Rows are points. To make a cloud, some directions were put in groups of two or more. Within a group, all points are equally far from the middle, so they leave a hole (a ring in 2 directions, a hollow ball in 3). The other directions are filled evenly. Then the cloud was stretched, turned, moved and blurred a little. How many holes are there, and how many directions does each take, smallest first?

Cloud, 19 rows:
[[-0.57 -0.37  0.20]
 [-0.35  0.23  0.27]
 [-0.38 -0.39  0.35]
 [-0.28  0.35 -0.06]
 [-0.67 -0.29 -0.24]
 [-0.37 -0.66 -0.06]
 [-0.61  0.10 -0.10]
 [ 0.19  0.15 -0.23]
 [-0.56  0.14  0.06]
 [-0.13 -0.68 -0.09]
 [-0.69 -0.09 -0.19]
 [-0.06 -0.60 -0.37]
 [-0.13 -0.49  0.26]
 [-0.70 -0.22 -0.09]
 [-0.14 -0.13  0.44]
 [ 0.04  0.19 -0.44]
 [-0.33  0.17 -0.53]
 [-0.44  0.20  0.22]
 [ 0.23  0.09 -0.13]]
Holes: 1 (3)

Cloud:
[[ 0.43  0.34 -0.23  0.34]
 [ 0.44 -0.40  0.62  0.20]
 [-0.45 -0.16  0.18  0.22]
 [-0.38  0.20 -0.02  0.09]
 [-0.49 -0.34  0.13 -0.13]
 [ 0.37 -0.30 -0.09 -0.17]
 [ 0.25  0.17  0.11 -0.15]
 [-0.23 -0.58  0.85  0.10]
 [ 0.02  0.49 -0.68  0.08]
 [ 0.42 -0.09  0.52  0.04]
 [ 0.54  0.09 -0.11  0.45]
 [-0.01  0.29 -0.68  0.42]
 [-0.26  0.19  0.56  0.22]
 [ 0.41  0.36 -0.25  0.41]
 [-0.33 -0.05  0.18  0.52]
 [ 0.57 -0.16  0.62  0.34]
 [-0.41 -0.12  0.41  0.37]
 [ 0.20  0.16  0.30 -0.11]
 [ 0.38  0.39  0.30  0.41]
 [-0.24 -0.54  0.45  0.29]
 [ 0.02 -0.40  0.16  0.58]
 [ 0.05  0.48 -0.21  0.31]
 [-0.12  0.39 -0.06  0.01]
 [ 0.17  0.47 -0.63  0.22]
 [ 0.35 -0.36  0.40 -0.06]
 [ 0.54 -0.01  0.52  0.27]
 [-0.01 -0.35 -0.27  0.40]
 [ 0.27  0.42 -0.30  0.49]
 [-0.48  0.09 -0.21 -0.09]]
Holes: 1 (3)

Cloud, 32 rows:
[[ 0.16 -0.68  0.23  0.49]
 [-0.06 -0.53  0.41 -0.09]
 [ 0.16  0.17  0.44  0.05]
 [ 0.25  0.38 -0.20  0.05]
 [-0.13  0.48 -0.25  0.09]
 [ 0.47  0.06 -0.12  0.38]
 [ 0.68  0.15 -0.18  0.19]
 [ 0.74  0.24 -0.28 -0.05]
 [-0.20  0.37  0.25 -0.15]
 [ 0.42 -0.70 -0.20 -0.43]
 [ 0.55  0.13 -0.26  0.21]
 [ 0.34 -0.51 -0.07 -0.59]
 [-0.38  0.58  0.12  0.21]
 [ 0.72 -0.50 -0.25  0.29]
 [-0.35 -0.38  0.42 -0.13]
 [ 0.00 -0.04 -0.47  0.06]
 [ 0.52  0.18 -0.35  0.09]
 [ 0.28 -0.12 -0.14  0.43]
 [ 0.27 -0.75  0.12  0.13]
 [-0.26 -0.23  0.34 -0.30]
 [ 0.02  0.38 -0.26  0.13]
 [ 0.91  0.07 -0.32  0.09]
 [ 0.17 -0.16 -0.41  0.11]
 [-0.67 -0.39  0.29 -0.08]
 [ 0.02 -0.13  0.18 -0.47]
 [ 0.06 -0.51 -0.21  0.02]
 [ 0.22  0.43 -0.20 -0.45]
 [ 0.09  0.50 -0.26 -0.10]
 [ 0.02  0.10 -0.06  0.49]
 [ 0.40 -0.77 -0.02 -0.07]
 [ 0.16 -0.62  0.26  0.63]
 [ 0.07 -0.37  0.05  0.54]]
Holes: 1 (2)

Cloud:
[[-0.74 -0.20 -0.65 -0.16 -0.21 -0.34]
 [ 0.09 -0.26 -0.43 -0.01 -0.29  0.42]
 [ 0.41 -0.27  0.03 -0.25 -0.05  0.24]
 [ 0.00  0.07  0.22 -0.23  0.55 -0.47]
 [-0.37 -0.50 -0.31  0.20 -0.45  0.52]
 [-0.72  0.10  0.21  0.19 -0.26 -0.27]
 [ 0.16 -0.26  0.20  0.55  0.29 -0.01]
 [-0.27 -0.64 -0.12 -0.06 -0.05  0.37]
 [-0.45 -0.02  0.28 -0.01 -0.82 -0.26]
 [-0.51 -0.56 -0.07  0.29 -0.17 -0.46]
 [ 0.14  0.42  0.45 -0.01  0.02 -0.59]
 [-0.02 -0.26  0.08  0.51 -0.66 -0.40]
 [ 0.17  0.68  0.02  0.02 -0.22 -0.01]
 [-0.46  0.04 -0.09  0.21  0.21 -0.53]
 [-0.46 -0.36 -0.46 -0.09  0.04  0.35]
 [-0.46  0.15 -0.16 -0.49 -0.66 -0.12]
 [ 0.21 -0.37  0.54 -0.21 -0.27  0.00]
 [-0.53 -0.20 -0.46  0.47 -0.33  0.13]
 [-0.31 -0.08 -0.72  0.43 -0.52 -0.17]
 [ 0.05  0.18 -0.37  0.18  0.67 -0.41]
 [-0.16 -0.18 -0.41 -0.62 -0.31 -0.07]
 [ 0.39 -0.11 -0.43  0.31  0.34  0.12]
 [-0.62  0.08 -0.13 -0.31 -0.80 -0.31]
 [-0.72  0.39  0.05  0.29 -0.05 -0.14]
 [-0.44 -0.33  0.07  0.16  0.23  0.04]
 [-0.33 -0.23 -0.95  0.05 -0.42 -0.45]
 [ 0.61  0.27 -0.06  0.39 -0.33 -0.06]
 [ 0.13  0.24  0.85 -0.22 -0.06  0.16]
 [ 0.52 -0.09  0.54  0.38 -0.20 -0.18]
 [ 0.50 -0.36 -0.47  0.26 -0.43 -0.06]
 [-0.12 -0.58  0.30  0.09 -0.01  0.06]
 [ 0.27 -0.31 -0.14 -0.18 -0.14  0.38]
 [ 0.27  0.21  0.03 -0.06 -0.54 -0.17]
 [ 0.34  0.28 -0.12 -0.12 -0.32  0.07]
 [ 0.53  0.04  0.46 -0.12  0.76 -0.38]
 [ 0.13  0.08  0.41  0.00  0.65 -0.58]
 [-0.22  0.22 -0.59  0.20  0.22 -0.07]
 [-0.26 -0.31  0.09 -0.78 -0.10 -0.03]
 [-0.14 -0.20 -0.33 -0.36  0.25 -0.57]
 [ 0.31  0.21  0.21  0.08 -0.47 -0.46]
 [ 0.32  0.31  0.38  0.26 -0.45 -0.12]
 [-0.15  0.33 -0.57  0.25 -0.26 -0.35]
 [-0.08  0.54 -0.49  0.22 -0.03  0.03]
 [ 0.13  0.61  0.10  0.42 -0.33 -0.29]
 [-0.34  0.49 -0.43  0.45 -0.01  0.08]
 [-0.25  0.55 -0.08  0.03  0.30 -0.42]
 [ 0.61  0.29  0.11 -0.25  0.19 -0.21]
 [-0.25 -0.26  0.54 -0.60 -0.10  0.02]
 [ 0.36 -0.05 -0.30 -0.02  0.15  0.31]]
Holes: 1 (4)

Cloud, 50 rows:
[[-0.44  0.03 -0.06  0.57  0.18  0.00]
 [-0.08  0.44 -0.19 -0.03  0.35 -0.41]
 [ 0.27  0.13 -0.06 -0.35 -0.06 -0.51]
 [ 0.56 -0.21  0.14  0.88 -0.17 -0.27]
 [-0.42  0.14 -0.41  0.69  0.12 -0.30]
 [-0.12 -0.17  0.07  0.43 -0.08 -0.73]
 [ 0.51 -0.11  0.11 -0.34 -0.11  0.29]
 [ 0.87 -0.51  0.23  0.43 -0.25  0.01]
 [ 0.27 -0.24  0.29 -0.50  0.00 -0.52]
 [ 0.51 -0.49  0.29  0.82 -0.42 -0.06]
 [ 0.28 -0.05 -0.15 -0.66  0.28 -0.18]
 [ 0.26 -0.48  0.65  0.03  0.02 -0.02]
 [-0.33  0.30  0.10 -0.64  0.45 -0.26]
 [-0.03  0.40 -0.24  0.16  0.08 -0.29]
 [ 0.16 -0.35  0.13  0.39  0.06  0.32]
 [ 0.57 -0.62  0.24  0.44  0.02  0.15]
 [ 0.45 -0.07 -0.11 -0.42 -0.01 -0.39]
 [ 0.05 -0.36  0.51  0.39  0.13  0.08]
 [ 0.02 -0.17 -0.36  0.46 -0.31 -0.15]
 [ 0.20  0.22  0.80 -0.01  0.19 -0.06]
 [ 0.21 -0.31  0.11  0.35  0.06  0.34]
 [-0.17  0.54  0.10 -0.16  0.08 -0.33]
 [-0.64  0.35  0.10 -0.10  0.31 -0.38]
 [ 0.16 -0.40 -0.15  0.21 -0.19  0.20]
 [ 0.49 -0.28 -0.27 -0.09  0.01 -0.30]
 [ 0.21 -0.33  0.39 -0.45  0.18 -0.38]
 [ 0.37  0.19  0.46 -0.01  0.39 -0.29]
 [ 0.81 -0.36  0.39  0.07  0.04  0.28]
 [ 0.22  0.05 -0.30  0.45  0.05 -0.50]
 [ 0.19  0.36  0.28  0.17  0.14  0.13]
 [-0.30 -0.07 -0.23  0.76  0.18 -0.64]
 [-0.08  0.17 -0.13  0.74  0.01  0.02]
 [-0.21  0.00  0.38  0.11  0.43 -0.54]
 [ 0.23  0.39  0.45  0.08 -0.20 -0.10]
 [ 0.02 -0.23 -0.48  0.43 -0.14 -0.43]
 [ 0.34 -0.18  0.16  0.96 -0.39 -0.01]
 [ 0.88 -0.33  0.49 -0.14  0.00  0.22]
 [ 0.95 -0.42  0.38  0.12 -0.19  0.16]
 [-0.29 -0.28 -0.04  0.07  0.09  0.08]
 [ 0.67 -0.10  0.58 -0.40 -0.30  0.15]
 [-0.64  0.02 -0.11  0.01  0.36 -0.26]
 [-0.42  0.15 -0.41  0.55  0.28 -0.22]
 [ 0.58  0.10  0.41  0.02 -0.39  0.03]
 [ 0.82 -0.30  0.47 -0.37  0.10 -0.04]
 [-0.68  0.17 -0.18  0.41  0.24 -0.37]
 [ 0.10  0.23  0.44  0.06  0.17 -0.66]
 [-0.57  0.09 -0.03  0.05  0.48 -0.56]
 [-0.48  0.36  0.12 -0.44  0.43 -0.34]
 [ 0.29  0.21  0.01  0.28  0.24 -0.50]
 [-0.05 -0.41 -0.45  0.09  0.01 -0.19]]
Holes: 3 (2, 2, 2)

Cloud, 77 rows:
[[-0.24  0.30  0.68  0.43 -0.55  0.10 -0.23  0.10]
 [-0.36 -0.34  0.21  0.27 -0.09 -0.30  0.39  0.10]
 [-0.10 -0.28  0.03  0.09 -0.66 -0.07 -0.43  0.70]
 [ 0.16 -0.23 -0.33  0.00 -0.17 -0.02 -0.21  0.73]
 [ 0.22  0.07 -0.30 -0.30 -0.37  0.53  0.20  0.21]
 [-0.28 -0.10  0.31  0.42 -0.35 -0.56  0.15 -0.07]
 [-0.39  0.06 -0.24 -0.46 -0.63  0.14 -0.59 -0.30]
 [ 0.41  0.08 -0.05 -0.02  0.39  0.39  0.40 -0.13]
 [-0.42  0.32  0.79  0.22 -0.61 -0.03 -0.30 -0.04]
 [ 0.04 -0.20 -0.46 -0.39  0.51 -0.11  0.22 -0.01]
 [-0.42  0.11  0.69  0.34 -0.47 -0.17 -0.29  0.30]
 [ 0.09 -0.27 -0.74 -0.30 -0.14  0.33  0.02 -0.05]
 [-0.41  0.37 -0.03  0.41  0.38  0.04 -0.36  0.32]
 [ 0.13  0.52 -0.20  0.20  0.03  0.17 -0.06 -0.51]
 [-0.10  0.30 -0.31 -0.37  0.22  0.57 -0.40  0.03]
 [-0.13  0.31  0.74  0.04 -0.18  0.56  0.01  0.38]
 [-0.91  0.22 -0.24  0.39 -0.16  0.03 -0.10  0.14]
 [ 0.85 -0.47 -0.34  0.08  0.18  0.03 -0.14  0.32]
 [ 0.08 -0.39  0.18  0.21 -0.14 -0.11  0.20 -0.38]
 [-0.53 -0.28 -0.21 -0.19 -0.04  0.08 -0.20  0.62]
 [ 0.39  0.04 -0.79  0.12  0.53 -0.39 -0.43 -0.02]
 [ 0.20 -0.04 -0.28  0.06  0.60  0.21 -0.47  0.13]
 [-0.71  0.05  0.04 -0.34 -0.11  0.18 -0.35 -0.38]
 [ 0.60  0.29  0.14  0.10 -0.05  0.37  0.29  0.14]
 [-0.76 -0.05 -0.46  0.20 -0.52 -0.05 -0.75  0.33]
 [ 0.63 -0.38 -0.23 -0.03  0.37  0.03 -0.13  0.52]
 [-0.30 -0.36  0.33  0.09 -0.25 -0.05 -0.40 -0.23]
 [ 0.32 -0.17  0.54  0.40  0.08 -0.15  0.08 -0.53]
 [ 0.06 -0.24 -0.11 -0.44 -0.13  0.17  0.36 -0.14]
 [-0.44 -0.47  0.41  0.11 -0.38  0.33  0.10 -0.04]
 [-0.70  0.31 -0.19 -0.43 -0.76  0.29 -0.51  0.06]
 [-0.25 -0.01 -0.51  0.03 -0.78 -0.22 -0.68  0.31]
 [ 0.01  0.06  0.51  0.32 -0.50  0.16 -0.05 -0.42]
 [-0.37 -0.07  0.06  0.04 -0.33  0.25 -0.28  0.84]
 [-0.07 -0.34  0.24  0.14 -0.38  0.16  0.24 -0.31]
 [-0.56  0.37 -0.11  0.16  0.06  0.08 -0.45  0.41]
 [ 0.18  0.03  0.52  0.24 -0.03  0.50  0.20 -0.06]
 [-0.17 -0.01 -0.79  0.44  0.17 -0.03 -0.03  0.14]
 [-0.53  0.23  0.08 -0.28 -0.44 -0.37 -0.40  0.18]
 [ 0.05  0.04  0.33 -0.12 -0.34 -0.03 -0.15  0.70]
 [-0.01  0.22  0.48 -0.38 -0.44 -0.08 -0.37 -0.19]
 [ 0.37 -0.57 -0.22 -0.23 -0.87  0.22 -0.24  0.06]
 [ 0.13  0.33 -0.43 -0.41 -0.19  0.33 -0.21  0.02]
 [ 0.08  0.17  0.28 -0.31  0.37 -0.35  0.23  0.49]
 [ 0.17  0.49 -0.39  0.37  0.51 -0.07  0.12  0.22]
 [ 0.03  0.16 -0.16  0.33  0.07  0.00 -0.20 -0.77]
 [-0.36  0.04  0.40  0.22 -0.22 -0.23 -0.40  0.38]
 [-0.69 -0.18  0.17  0.51 -0.44 -0.19 -0.21  0.12]
 [-0.39 -0.01  0.07  0.02  0.37 -0.10 -0.38 -0.34]
 [-0.46 -0.35 -0.48  0.30 -0.35  0.29 -0.69 -0.03]
 [-0.14  0.55  0.00  0.20  0.33  0.31 -0.10 -0.53]
 [-0.39 -0.03 -0.33 -0.34 -0.11  0.22  0.32 -0.41]
 [ 0.20  0.24 -0.16  0.55  0.04 -0.34 -0.06  0.04]
 [-0.66 -0.25 -0.20  0.35 -0.57 -0.08 -0.67  0.28]
 [-0.23 -0.21 -0.39 -0.05 -0.50 -0.31 -0.44  0.38]
 [-0.68 -0.18  0.02 -0.31 -0.20  0.23 -0.30 -0.18]
 [-0.78  0.37  0.12 -0.45 -0.55  0.10 -0.33  0.17]
 [-0.13  0.11  0.30  0.05 -0.87  0.12 -0.56  0.43]
 [ 0.05 -0.46 -0.45 -0.12 -0.20 -0.28 -0.41  0.07]
 [-0.40  0.31 -0.20 -0.21  0.20 -0.36 -0.35  0.23]
 [-0.01 -0.03  0.18  0.20  0.69  0.23  0.34 -0.15]
 [ 0.02 -0.20  0.08  0.14 -0.60 -0.16 -0.50  0.62]
 [-0.42  0.11  0.28 -0.52 -0.46 -0.01  0.07  0.57]
 [-0.18 -0.02 -0.09 -0.16 -0.86 -0.24 -0.22  0.29]
 [-0.51  0.16  0.12 -0.23 -0.55  0.38 -0.22  0.71]
 [-0.25 -0.08 -0.41  0.09 -0.19  0.24 -0.79 -0.28]
 [-0.21  0.11  0.46  0.28 -0.79  0.38 -0.42 -0.06]
 [-0.17  0.20  0.17 -0.36 -0.42 -0.20  0.21  0.23]
 [-0.62  0.18 -0.38 -0.30 -0.34 -0.03 -0.34  0.45]
 [-0.13 -0.21 -0.70 -0.48  0.28  0.08 -0.04  0.02]
 [-0.19  0.62  0.30 -0.09  0.17  0.47 -0.27  0.14]
 [-0.46  0.61  0.02  0.46 -0.26 -0.26 -0.28 -0.44]
 [ 0.59 -0.22 -0.03  0.29  0.43 -0.17  0.36  0.48]
 [-0.66  0.06  0.12 -0.75 -0.52  0.44 -0.08  0.12]
 [-0.40  0.00  0.30  0.33 -0.16 -0.16 -0.39  0.36]
 [-0.91  0.35 -0.32  0.08 -0.54  0.36 -0.55  0.42]
 [ 0.51 -0.16 -0.18  0.51  0.74  0.21  0.29  0.22]]
Holes: 2 (2, 2)
